Each point is reached from the start by the listed moves, each made once or not at all, plus a little noise. Say if it took an odd or an even number of moves. Then give how often each move was made.

Moves:
(1): [66 15  6]
(2): [-17  56  34]
(3): [  2 -26  45]
Start: [ 13 -25  29]
Points:
[ 12 -24  29] -> even (0, 0, 0)
[64 47 70] -> even (1, 1, 0)
[ 15 -52  74] -> odd (0, 0, 1)

Moves:
(1): [ 59   8   8 -13 -11 -20   0  -2   9  18  -4]
(2): [ -5  48   8  -6   4 -19  -1  -3 -10 -10   7]
(3): [ -4 -13  43  14  -1  -6   2   2  -7   0   6]
(4): [ 17  -3   0  47  -2  -7   4  -3  -1 -13  -9]
(5): [ 17   1   3   2  56   6  -6  11 -11  16   6]
(6): [16 10 11  3 -9 41 -1 -4  0 -1  0]
(7): [  0   1  -2  -6   0   0  61   2 -12   3   4]
(8): [ 6  5 -1 -1 -1  1 -2 46  5 -4  2]
Start: [ -3  19  12  21  -8   1   4  -2   2  -1 -18]
Points:
[ 10   7  56  31  46  -1  58  14 -28  17  -4] -> odd (0, 0, 1, 0, 1, 0, 1, 0)
[ 37  66  77  81  40  16   2  -1 -24 -11 -11] -> odd (0, 1, 1, 1, 1, 1, 0, 0)
[95 46 34  4 28 28 55 49 -6 30 -8] -> odd (1, 0, 0, 0, 1, 1, 1, 1)
[ 73  23  17  56 -19 -23   5  -9   5   5 -32] -> even (1, 0, 0, 1, 0, 0, 0, 0)
[ 14  23  67  27 -21  34  64  43  -9  -7   0] -> even (0, 0, 1, 0, 0, 1, 1, 1)
[ 51  75  28   3 -13 -38   5 -12   0   6 -18] -> even (1, 1, 0, 0, 0, 0, 0, 0)

Moves:
(1): [ 57   1   7  23   2 -12  -6  -5  -2   4 -10  -5  -3  -1  -2  -3   5]
(2): [  2  37   6   9   1   8   4 -13  -8   4   1   0   5   4   1   5   0]
(3): [-1 -4 51  3 -9  4  3 -8 -3 13  4  2  1  9 -4  0 15]
(4): [-12  -8  -5  35  -6  -2 -10  -3  -5  -1 -10   0   9  -2  -3 -10   7]
(5): [ -2   2   9   6  48   7  -2  10  -2 -10 -18  12 -18 -10  -3   7 -13]
(6): [ 6 -7  3 -5 -3 40 -3 -1 -9 -6 -4 -3 10 -6 -7 -4 -3]
(7): [  0   1  -5   5  -8   7  39  -3  12  12  -4   8  -3  14 -12   6 -12]
(8): [-7  4  3  3  2  2  2 34 -7 -2 -8 -8  1  5 -4  1  2]
(9): [ 2  9  0  4 -2  3 -7  6 32  1 -6  4  1  8 -1  7 -3]
(10): [ 0  0 -3 -2  8  1 -6 11 -1 37  2  3 -2  2  8 -7  4]
(11): [ 1  2  6 11  0 14  3 10 14 -6 26 -2 -9 -1  5 -7  7]
(12): [  6  12   8   0 -15  -3 -15  10 -21   2  12  46 -10   4   7  -7  -4]
(13): [-2  6 -3  0 12 -6  2 -2  5  3  4 13 37 -1  8 -5 -6]
(14): [ 18  -7  -6  -2  15  14  -3 -14 -14   6   0 -12  -2  42  -1   2  -5]
Start: [-10 -18  -3  -1  -5  32  -3  13  -4  10   5  31  -5 -35 -23  10 -14]
Points:
[-10  20  64  57 -33  52 -14   7 -28  21  33  82  -8 -19 -15  -7  11] -> odd (0, 1, 1, 1, 0, 0, 0, 0, 0, 0, 1, 1, 0, 0)
[ 69 -19   7  63   0  76 -35   5 -39  11  24  64  32   1 -21 -28 -13] -> odd (1, 0, 0, 1, 0, 1, 0, 0, 0, 0, 1, 1, 1, 1)
[  1  35   1  56  -8  70  11   3  15  30  28  81  23  34 -18   3 -28] -> even (0, 1, 0, 1, 0, 0, 1, 0, 1, 0, 1, 1, 1, 1)
[-19  39  63  60 -24  95 -22  43  -4  15  28  84  41 -11 -16  -7   2] -> odd (0, 1, 1, 1, 0, 1, 0, 1, 1, 0, 1, 1, 1, 0)
[ 36 -11  -3  59  12  59 -30  47  10  46 -30  37  49 -27 -24 -11 -11] -> odd (1, 0, 0, 1, 0, 1, 0, 1, 1, 1, 0, 0, 1, 0)

Moves:
(1): [ 15  -6  -9   0  -9   8 -10  12   2   4  -9  -5   1   2   2  -2   7  -4
  -3  -4   5   8 -13  13  -5]
(2): [ -7  12   6  -5   6 -10  -7  -1   4  -3  12  -2  -3 -12   9 -15  -4   4
  -8   5   8   0  -3  -1  -6]
(3): [ -3  -4   9   0   6   3   0   2  12   8   5  -5  -4   1   6   1  -1  -3
  11   8  -4  -1 -15   2  -5]
(4): [ 0 -4  1  7 15 -3 -2 14 -6  3  2  0 10 -1 -2 -2 -7 -6  1  5  2 10 18 18
  5]
(5): [  3   1 -10  -8  -5   0  13 -17  19 -11  -1  15 -17 -20  10   9   1   8
 -12  -4 -11 -10  27  10  -6]
(6): [ -8   6   7   7  -2  10 -15  -2  18   7  14   0  11  10  -9   1  -7  15
   9  -4   3   4  12  -7  -2]
(7): [  6  19  -5   7  -3  -4   6   1   6  -1  -8   2  14  11  11  -6  -5   0
  12  -1  -4 -10   4  -3 -10]
(8): [ -7  -3  -4  -6   4  -2   7  11   2  -2   9  -4 -21  11  -6   0   0 -10
  -3  -7  -4  -2   0  16   8]
(9): [ -5   1   3   4  -9  -2  -8  -6   3  -5  -4   1  -6  -5   2  -6  -6 -17
   6  -1  -1   3  -3 -11  -1]
(10): [  7  19   3  -3  -6 -14   8  -2 -13  13  -5   8   0  -9  -9  18 -19  -7
   8 -18  -5  -7  15  -3 -13]
(11): [  5   6   6   1 -12 -14  -4  -5   3  -7  20  -7   4   7 -14   6  12  -8
  18   6   3  -2  -2   2 -14]
(12): [-10   5   1   2  -3  -2   2  -7   7   3  11  16  -4 -10  15   7   0   3
   9  -4 -17  -3   6  11   7]
(13): [  3  12   2 -26   7  -2  -1  -1  15  -2  13   8  16   9 -18   2  -1  -4
   2   0   4  -5  -5  -7   5]
(14): [-11  -9   5   0  -9 -12  -1  -7   3   8   5   5  11  12   1  -4  -6  -4
  -4  -6  -5  -5  -5 -10  11]
(15): [ -4  -7 -13   4  -1  -8   0   7   3   5  -8   0  -6   0  28  15  -4   6
   4 -11   2   3  -4  -2  14]
(16): [ -3  17   9  22   9   0  -1  -4   2  -9  -4  13 -10  15  -9  13  -2  -2
   0   4 -10   5   0   8 -17]
(17): [-12   2   3  -5 -19  -3  -2   0   5  -3  -7   8  -1   3   5   2  14  -6
  -3  11   2 -13  -4   7   7]
(18): [  4  -5   6  10  -9  -9   4  10   2 -16   4  -6  -3 -17  -8  -2   3  11
   3  -6   2  -1  -2 -14  -7]
(19): [ 10   3 -13   5  16 -16 -10   5  -5  15 -10  -9  -2   4 -13  -4  -2   7
  11 -10  -7   7   4  -2   4]
(20): [ 26 -11  -1   1  -8   0  -3   3 -15  -7  -3   0  -4  10  18  -8  -3   6
   2  14   2 -11   9  -3   8]
(21): [ 8  1  6 -7  7  6 10 -7  0  0 -2 -1 -1  2 -2 -6  3  2  1 -6 25 -5 -7  6
  9]
(22): [ 19   3  -3 -11   2  -7   5   1  -5  11  -5   0  -4  11  -9   0   9   2
   9  -3 -10  16  18  -7   0]
(23): [-10  -4  10  -5   4  -7 -15   8 -13  -5  -7  -3  14  -4   0   8  -4   2
  -1 -11 -16   8  11   8  -7]
(24): [ -4   2   2  -6  -2  -1  -1  -5  -2  -1  -2   0  -2  -1   0   0 -11   4
  -1   6  -2   8  -3  13  -3]
Start: [-26   2  10 -10   1  -3   2  -6   1  11   4   3  12   5  -7  12   0   7
   7   4 -14  -6  -5  10   1]
Points:
[-22  55  23   1  -9 -29 -19  15  31  11  25   9  13  60 -29   9   6  -1
  38  21 -21  18  22  69 -36] -> odd (1, 1, 0, 1, 0, 1, 1, 1, 0, 0, 1, 0, 0, 0, 0, 1, 1, 0, 0, 0, 0, 1, 0, 1)
[ 15   8   2   0  -5 -49 -16  -3  47  32   6  14   3   2  51 -11 -34  42
  58 -18 -25   8  39  25  15] -> odd (1, 1, 1, 1, 1, 1, 1, 0, 1, 0, 0, 1, 0, 1, 1, 0, 0, 1, 1, 1, 1, 1, 0, 1)
[-38  19  30  -3   5 -23 -35  -2  40   5   6   6 -10  26 -36  33  -5 -10
  43  -4 -28  15  21  95 -28] -> even (1, 0, 1, 1, 1, 1, 0, 1, 1, 0, 1, 0, 0, 0, 0, 1, 1, 0, 1, 0, 1, 0, 1, 1)
[ -6  28  42 -27   2 -38 -10 -21  31 -24  27  41 -14 -19   8  21  -8  17
  29   4 -68  -6  39   6 -29] -> odd (0, 1, 1, 0, 1, 0, 0, 0, 1, 0, 0, 1, 1, 0, 0, 1, 0, 1, 0, 1, 0, 1, 1, 0)
[-53  25  37 -27 -43 -73   2 -18  47 -12  39  23  -9  -9  13  11  11 -10
  44 -11 -72 -25  27  21 -20] -> odd (0, 1, 1, 0, 1, 0, 1, 1, 1, 0, 1, 1, 0, 1, 0, 0, 1, 1, 0, 0, 0, 1, 1, 0)

Moves:
(1): [ 34  -8 -10  -5  -1   4 -12  -2 -10   9   3  -5  11  -6  -5  -7 -12  -5
  15  14   3 -11   0   6]
(2): [  4  22 -16   1   7  -8   8   4  -3  10   7   7  11   5  -1 -10   5  -1
 -11   1   0  -4   2   3]
(3): [ 1  8 16 -5 -3  1  2  3  1  7  1 -2  2 -9 -5 -2 -7  1  1  5  1  9 -5  0]
(4): [  0   2   5  20   1   3   0   0  -2   0   4   3   1  -3  -8   1   3  -5
   2   2  -7 -12   4   4]
(5): [-3 -5  1  0 26  5 -5 -5  3  9 -7 -1  3 -2  2  4  5  8 -9  2 -4 -5 -1  3]
(6): [  7  -1  -9  -4  -3  30   0  -8   7   2   8  -2  -3  -2 -10  -4   3   9
   9  -6   0  17   8  -6]
(7): [ 17   0   7   0   9  -1  27  -2   2  -4   4   1 -14  11   8   4  -6   2
   0  14   1  11  -3   3]
(8): [  1   0   1 -12   8   0   1  17  -4  -9   4  -7   3   4 -12  -6   2  -4
   0   0  11   3   3   3]
(9): [ -6   0  -3   6   0  -5  -5  -3  19  -3  -2   2   7   1  -3 -10  -3   9
   2   5   7   1  -8  -2]
(10): [ -5  -9  -8  -5  -5   2   8   8   1  13   3  -6  -3   0  -9   2  -7 -11
   2   2  -5  -6 -15  -8]
(11): [  1  -6   1  -6   2  -2   7  -5  -1  -6  13  -4   6  -7   2   0  -1  -1
  -2 -15   9  -9  -7   9]
(12): [  7  -9   3  -2   9   1  -1   8  -4   8   7  13   1  -3   7 -10  -6  -2
  -4  -4   8   5   6  -2]
(13): [  0  -9   3  -7   9  10  13  -4  -8  -6  -4  -6  31   9  10   2 -19  -2
  14   1   1  -6  -6  -7]
(14): [ 5  0  9 -7  5  2  0 -5  5  5  0  6  3 32  1  0  2 -1  8 -6 -7  1  1 10]
(15): [  4   5  -5  11   1   5  -4   9   3   4   7 -14  -2   3  14   2  -2  -2
   9   5   0   2   4   6]
(16): [  8  -6  -5  -3 -11   4  -1  11   0   5   3   5   4   7  -4  13  -4  23
 -12   7   6  -8   6   5]
(17): [ -2 -16   7   0  -5  -7   8  -4  -2   2  -1  -8   5  -3   4   5  27  11
  13  -7   9   5   7  -4]
(18): [  1  -7   2   5  -3  -3  -1  -3  -7   5  -3  -8  -3  -5  -2 -17  -9  18
   2  -2  -8   2   7   4]
(19): [-8  5 -8  5 10 -9 -5 -2 -1 -1  9  8  0 -4 -2  5 -1  4 15 -8 -1  2  0  9]
(20): [-14   4  -2  -5   0   4 -10  -6  -3  -3  17  -2   0   0   2  -9  10   1
   3  16  -7  -6  -7  -3]
(21): [-16   5  -6   7  -5   2   1 -13 -11   8  -5  -5  -4   4  -6  -7   1   0
   0   0  28  -7  -4   7]
(22): [ 3 -3  2  9  0 -8 -4 -8 -7  0  8 -5  5  5 -4  8 -7 -3 -9  2  5 19 -7  5]
(23): [ -5  -5   2 -12  -5 -13   7  -9   7  11  10  -9   2  -8 -13   4 -11  -7
  -4   2  -1 -11  35   3]
(24): [ -6 -12  -7  -5  -1  -2   7   4   2   3 -11   8   8  -8   6  -2  -1  -8
  -4   8  -5   6   3  20]
Start: [-12   2   8   9  17  -4  -6  10  -6  23  38  -1  -5  -6  18 -16 -14  -5
   5   2  20   3   1  14]
Points:
[ 44 -81  -5 -13  50  40  35   7 -38  71  67 -39  43  34  22 -29 -49  30
  33  16  72  21   4  66] -> odd (1, 0, 0, 0, 1, 1, 1, 1, 0, 1, 1, 1, 1, 1, 1, 1, 1, 1, 0, 0, 1, 1, 0, 1)
[-33   5   4  45  59 -32  -7 -13 -17  48  51  -8  26  29 -13 -45   9  32
  17  -8  53   8   8  55] -> odd (0, 1, 0, 1, 1, 0, 0, 1, 1, 0, 0, 0, 0, 1, 0, 0, 1, 1, 1, 0, 1, 1, 0, 0)
[  4 -37 -24  10 -10  25 -12 -16 -21  77  95 -40  20   5 -16 -30 -49   4
  20  29  30 -19  30  74] -> even (1, 0, 0, 1, 0, 1, 0, 0, 0, 1, 1, 0, 0, 1, 1, 1, 0, 1, 0, 1, 1, 1, 1, 1)
